Each wall is flat, endless, passes through zero and stands at right angles to its row. A trip goes straight from one point to another. List the walls that it crosses, first one first.

Walls:
(1): [-24 -19]
(2): [-24 -13]
(3): [ 0 31]
(4): [-16  42]
(5): [-25 -85]
(6): [-15 -18]
(7): [-3 30]
Trips:
[21 -9] to [32 54] -> 5, 3, 7, 4
[ 6 53] to [33 -5] -> 4, 7, 3
[  6 -27] to [-50 -23] -> none
[ 40 -14] to [  6 -80] -> 6, 1, 2

Walls:
(1): [ 32  16  19 -30   7 -91 -32 -30]
(2): [-19 -24  -3  39   1  -6  -9  24]
(3): [ -8  45  38 -13 -14  -7 -25  43]
(4): [  4   5 -11  33  11  33 121  41]
(5): [-23 -11  22  12   6 -22  23  11]
Trips:
[ 11  12  -9 -18 -31 -19 -15 -60] to [ 27  -4  -7 -51 -13 -57  -9 -23] -> none
[25 23 26 67 24 51 59 51] to [-41  27  14  30  17   0  45  70] -> none
[ 29 -26  24   6  33 -23  66 -85] to [-55 -22  60  24  -9   8  -5   0] -> 2, 1, 3, 4
[ 15  13 -24   5  17  56 -58 -25] to [-51 -23  -5  48 -56 -25 -42 -53] -> 2, 1, 5
[ 64  48  -4   9 -13  -7 -14  19] to [  1  -9   6  40 -18  -3 -45 -22] -> 2, 3
[-31 -38   7  -7  43 -33   7 -15] to [  2  10 -43  27  -3 -45 -29 -33] -> 5
[ 37 -31   0 -44 -49  22 -20 -10] to [-15  14  -5  17  29 -15  -2 -16] -> 5, 2

Walls:
(1): [-49   9  19 -31 -53 -24 -18  65  -5 -31 -49  30 -21 -16]
(2): [-99  20 -36 -12 -32   7  15 -10  16 -16 -28 -10 -14 -57]
(3): [ 21  23  35  54   5 -45  49  53  40  19  33   8  61 -49]
(4): [ -5  23 -61  32  60 -15 -25 -10  28  -7  -8  19 -26  27]
(5): [ 17   2 -16 -36 -12  37  31 -68   5 -39 -25 -37  37 -34]
(6): [ -4  34  26  53  31  -4 -20  55  53 -13  -1  29  -1 -47]
(7): [ 27 -32  15  -6   7 -20 -31  53 -20  11 -21   8  18 -38]
(8): [-13 -34  -5 -49  21   7 -17 -10  25  36   4 -13 -17  40]
(9): [ -5 -15  47  -8  13 -14  -3   9   2 -27 -11 -69  36 -30]
Trips:
[ 46  15  24 -52  74   6   3 -23  28  11  10  22  -8 -70] to [ 28 -67  12  71 -29  -1 -31  51 -32  32   8 -42 -31 -43] -> 4, 8, 5, 1
[ 56  14 -52 -26 -44   1 -22  24  -8 -34 -77  65 -82  -7] to [ 70 -36  -8 -54  19  67  -9 -10  -5 -26  -3 -27  11 -76] -> 5, 6, 2, 4, 9, 1, 8

Walls:
(1): [-44 -20   6 -13   9 -61  73  19  -5 -74 -44 -14  27   0 -22 -10  16  25
 -19 -12 -28  11   7  37 -17 -22  71   0  43 -65  18 -22 -21  73 -41  29
   4  26  18 -45  18 -48 -24  24  -6   5  58   3]
(2): [ -7 -20 -33 -30 -10 -42  -6 -67  43   5 -17  18  -4 -72 -36  19 -30  17
  61  78 -25  10  44  13 -48  11  31 -26 -35  38 -14 -67  -5 -16 -36  28
  59  40  -9 -23  24 -64  23 -10   4 -45  59  61]
(3): [-15 -29   6 -70  36 -36 -84  18 -33  -9  13 -13  67  10  60  34   8 -12
  69  -7 -67  -1 -30 -64  23 -18 -22  18  29  24 -24   2 -23  -2  -6 -18
 -52  -8  31  13  11 -35  12  -1  37 -42  43  59]
(4): [ -9 -59  41  -1  -2   2  29  -7   1  26  50  12  -7   5  50 -17  -3  43
  -5  64  24   3  19 -31  28  16  -4 -30   5  10  36   1 -69   6  -2 -27
  54  32  14  56 -38 -29 -16 -52 -60  17   9  63]
(5): [-16 -53  -9 -38   9  48 -52 -20  82 -35  13 -36   3 -31   1  50  -4  12
 -14  -6  46  -2 -24  -9   7   6 -23 -53 -19  13  -2 -13   3 -35 -15  -7
 -28  22  28  42  18 -57   8  23 -20  11 -12 -14]
(6): [ 21 -14 -24 -25 -13  18 -17  14   1 -16  44  18   4  33   0  -8  44   7
  -7 -70  30  42  51  64 -12 -20 -46  40  17  -9  40 -26  -3   6  14  18
 -28  60  -3  23  -4   9 -18 -35  31 -11 -56  47]
(7): [ -6 -17  31 -66  22   1  38  -4 -42  14  11 -26  28 -32 -42  34   2 -27
  21 -64  14  38   4 -24 -66  -3   7  15  39  -3  -4  -4 -12   8   3 -43
 -19  46   0  -4  19   8  36   4  27  20 -31 -14]
Trips:
[ -7 -11 -18 -37 -17  21   7  -6 -22 -51 -16  -3 -18 -49   5  56   8  -7
 -13  -3  26   9  17  18 -16 -44  25 -15 -27 -43 -16  -5  68  12   6  27
  22  12  13 -11 -12 -47  13  15  14 -63 -18  16] to [ 23  27 -42 100 -25  22  41  34  22  25  12 -18  48 -24 -25 -72   3 -28
   3 -62 -25  -6  23 -22  26  14   6  15  10 -22  -7 -32  31  30  25  18
 -11  87  10 -13  49  -4  35 -33 -50 -21  15  47] -> 5, 7
[ 10  49 -40 -12 -16  31 -23 -25  55   7  13  48 -68  -3 -14  -4   1 -31
 -34  17  11  51 -16  27  10  -3  43 -32 -30 -55 -25   6  20  49  45  11
  -8  53 -51 -46 -12 -53 -17   0 -44  29  35   2] to [   4   13   66  -47  -40  -31   56   16  -61   91  -46    3   31    1
  -21  -20  -18    8  -50  -24   16   27   64   18  -48  -20   -3  -33
  -92   36   40  -18   12  -50   27   -8  -22  -27  -22   10 -121   35
  -30   42   -5   29   -9   38] -> 5, 4, 1, 7, 2

Walls:
(1): [ 35  20   5  26   4  49 -45 -27  84 -11  32 -18 -39 -33  40 -42 -15 -66
 -24 -12 -60 -56   1  32  18  83 -11  18  24  43  23 -17  22  -3  24 -48
  21 -19  -3 -20 -19  10 -35 -18  58  51 -37 -20]
(2): [ 10 -23  35  39 -15  18  -8 -17  -2 -32  -6 -21 -27 -13 -24  -1 -15 -20
 -41 -42   5  18  38  18 -11  41  23 -28  34  -9  35  25 -16  -9   8  38
 -33  47  38  59 -18 -21   5  32  20  11   9 -36]
(3): [ 26  18 -27  43  -2   5  -8  32 -48  53 -70  63  25  28 -66  24  55 -48
  23 -13 -37 -45  38  15  14 -37  40 -71  64  -6  18  50   7 -43   7  -6
  -3  18 -28  27 -47  25 -72  -6  64 -10  18 -77]
(4): [-49  24  76 -32  -8 -13  12  52 -72  -5  31 -32 -34  -7  -9 -42 -54 -24
  42 -13 -67 -30  -1 -61 -17  21 -35 -32  19 -40  37   4 -26 -32  60  38
  -4  -7 -11  25 -21 -64  22  27  -6   0  11  17]
(5): [ 13 -70   5  12 -26 -13   0 -33  44   9 -10   8 -14   3  -9 -47 -12 -14
  -9  36  57 -23 -33 -95  31 -56  -6 -41 -28 -17  15  36  18 -12  33 -12
  23  10  28 -60  66 -33  28  33 -27   1  17  37]
(6): [-42 -16 -61  17 -87  18   5 -49  30  22  26  -6   1 -48 -71 -45   5  -7
  27  27 -29  53  62  -1  -2 -29  25 -20 -24  41 -39 -17  16  29  -4   6
  45 -68 -59  -7   8  14  -7 -43  -3  -2 -30 -17]
(7): [  4   2  -8  46  10  -4  78  -1  13 -40  24  21  -6  50 -26   0  11  -1
  35 -23  62 -42  15  20 -15   3  56  93   9   5  -1  29 -42 -45   6  60
 -38 -10 -65   7   5  50  13  31 -38 -48 -49  21]
Trips:
[  27  -15   28   14  -31  -33   34   21   68   50    3   24    4  -21
   53   -1   35   15   -4  -29   14   -3    5  -63   -7   13  -33   54
  -84   62  -26   -8  -40   20   32  -64 -103   28  -37  -16   -9    4
  -24   29   -8  -64   13    3] to [ -6   7  -8  30 -17  -9 -36  34  39   2 -33  52 -34  25  55 -39 -47  13
  35   9   5 -32  73  -3  37  -8  54  66 -27   2  39   0   1  -7  25  29
 -59 -26   5 -17   6  -6 -11 -66 -28  16 -30 -16] -> 6
[ 67  -3  72 -14  34 -20  16 -19 -14  22  23  35  27  37 -12  42 -75  10
 -21 -20   5 -12  -8  31  43  27 -22 -50  -6  -2   4  21 -31   0   6 -22
  51 -40  27  37  30  67   6 -87 -11  41 -36 -19] to [ -1 -48 -58  24   6  34  73 -31  41 -34 -10  -9  -5   0  10 -29  -1  22
 -21 -46  31 -42 -11  13  26  30  -2  35  -8  -9 -21 -18   5  -7  -3  20
   7  60  19 -66  23   3  29   7  -1   2 -36 -24] -> 3, 2, 7, 5
[  8 -48  51   6 -44  -9  10 -46  36   7 -17  22 -10 -14  56 -64  -9 -64
 -75 -29   1 -13  29  -7   4  18   6 -17  57   8  -8 -13   6 -20  37  32
   8  19 -10 -39   8 -21 -49  20 -23  25 -58  12] to [ -8  62 -40  19  52  66  31  -9 -13 -30  24 -30  -2  26  11 -26 -41  36
  -7  36  12  -7 -16   0 -33  36 -46  50  56   9  18  11 -22 -27 -38 -16
 -13   8  -2 -22 -23 -48 -19  27 -18 -25  11  17] -> 6, 5, 2

Walls:
(1): [ 31  24  38  46 -13  -6  66 -24  37  -2 -15  18  -6  19 -37  37  82   1
   6  26 -33  68   6  -5 -24  20  54  29 -54  51  54 -47  37  -8 -25 -14
  -9 -27 -16   5   3 -55 -57  11  23  10 -20 -10]
(2): [-46 -61 -22 -79   8  34 -10 -43 -91  24 -16   7  21  23  25 -26  29 -28
   9  29 -38  20  58  33 -11  21 -15  -9   8 -32 -63 -20 -19 -71 -14 -10
 -13   5 -23 -31 -27 -72  74 -34 -35  33  13  27]
(3): [-45 -26  29 -49  -2  14 -15  -7 -39 -38 -39  36 -13 -45  35  14  15 -27
  24  23  62 -10  18 -13  54 -31   5  14  28  -7  11  44   4   9 -32 -31
 -22 -29 -21   6  11  56 -20  28   6 -27 -54  42]
(4): [ 18  12   3  74 -31  -3 -22  11  26 -12 -33 -43   0   2  22  32 -18  67
  28  -9  35 -48  11 -24   7   6 -30  19 -28 -28   7  39 -25  17 -59 -30
   7  10  23 -31 -24 -56  -1  39 -14 -50  16 -42]
(5): [ 28  -9  -8 -65   5  30 -11 -63 -17 -20   3  -4 -21  33 -23   5 -14  32
  -7   9  13  13  36   0 -12  13  -4 -28 -17  17  13  35 -58 -11 -15 -20
 -66 -58 112  -6  31  13 -18 -25   7 -78 -33 -49]
(6): [  1  -5  -1 -23  -9 -28  44  13 -55 -17 -11 -10  53  23  -2   5   0 -17
 -46 -40  35 -51 -27 -30  16 -11   9   9  23 -14 -40 -59 -28 -57 -28  38
  -3  28  -1  22  41 -14  14 -34 -41   1  46  41]
(7): [  3 -20 -22  -6 -10   6  43  14 -23  17 -32  -7   7 -43 -77  37 -48  30
  -6  21 -25 -18  29  14 -15  52  20  -8  21  24  38  15   7   6   4  37
  16  51  -8 -10  18  -8  16  47   8  25 -10 -15]
(8): [  46    6  -34  -21   43   26   23  -11  -21  -11  -30  -25  -14    3
   19  -19  -15  -20    3   -2   77  -38   -8   12    8  -10    0   10
  -25   32   -7  -48   33    0    2  -24   62   45   26   38   41  -40
   -4 -103   65   -3  -20  -30]
(9): [-17  -9  18 -18  29  -7 -19  -3  -5  25   3   8 -54  53  -8  -4  61  47
  14 -43  34  30  -6  21  10 -39  -6  21  77  -1   5 -31  45 -32 -10 -56
 -10  33  44  19   2  -7 -18  -2 -53   7  -6  46]
Trips:
[  15   25  -49   57   14  -46  -20  -20   -7  -22    1   12    4 -104
   -6  -24   39   88  -10  -84    5  -36  -42   13  -21   16  -25    3
   23    7   24    2   11   -5   -3  -39   41   52   40  -57   71   66
    2   13   59  -22   17  -30] to [ 30 -41  11  19 -20  66 -11 -49  54  59  11  13 -26   3  -8  26  45  23
  -2  14   7  -4  19  10 -13 114  62   8   9   0   5  35  45  19 -38  11
 -40   8  31  -7 -54  20  -8  -9  14  14 -21  -7] -> 5, 1, 8
[-31 -11  -3  76  19 -64 -47  58  36 -62  23 -32 -25  -2  23   8 -34  14
 -27  21 -55   8 -28 -41  24 -62   2  39   6  17  53  -4  20  19 -28 -29
  24  17 -55  -7   6  -5  38 -19  50  38  -8  15] to [ 43 -53   2  30  -7 -34 -48  -3  -5  21  73  81  -8  13 -59  68 -19  59
 -27  24  74  40 -60  34 -13  26 -18 -23  28  -8  31 -38  18  10  37 -67
  14 -35 -10 -39   1  23  14 -10 -85 -24  63  18] -> 9, 1, 5
[ 20  15   9 -16 -35   3 -25 -48  44   0  54 -13  -9  19 -13 -30  17  -1
  26 -41 -23 -52  30 -15  37  42  43  21   3   7 -40  11   0 -22   8  33
  -5  35  33  15   2   4  31  43 -31   6  30  18] to [ 18  38 -24 -68 -27  25  50 -20 -25  -5 -23 -11  55  50  62 -37 -41 -31
 -71  30 -14 -42 -38   5  -9 -35  19  46   2 -50 -43  24 -22  74   6 -39
 -13   8  65 -31  -8  -5 -18   4  35   2  -3 -89] -> 7, 9, 8
[  1  13  62 -24  15  40 -31  -5 -31 -21  13   1 -14  49  27  19  24  45
  50 -61 -15  33 -42  46  24  -8  10 -21  15 -18 -29 -30   1  -9  11 -12
 -15  30  13  26  17 -63   8  15  -5  29  37  31] to [ -3 -36   5   9  -7 -38 -18   0  12  -6 -49 -45 -42  10  39  15  53 -41
  12 -31  30 -28 -43  -7 -21 -45  47 -35   4 -18  -7  -8  -2  51   5  -1
  -9 -42  -6  55  44  -3  43   7  44  57   7  25] -> 3, 1, 2
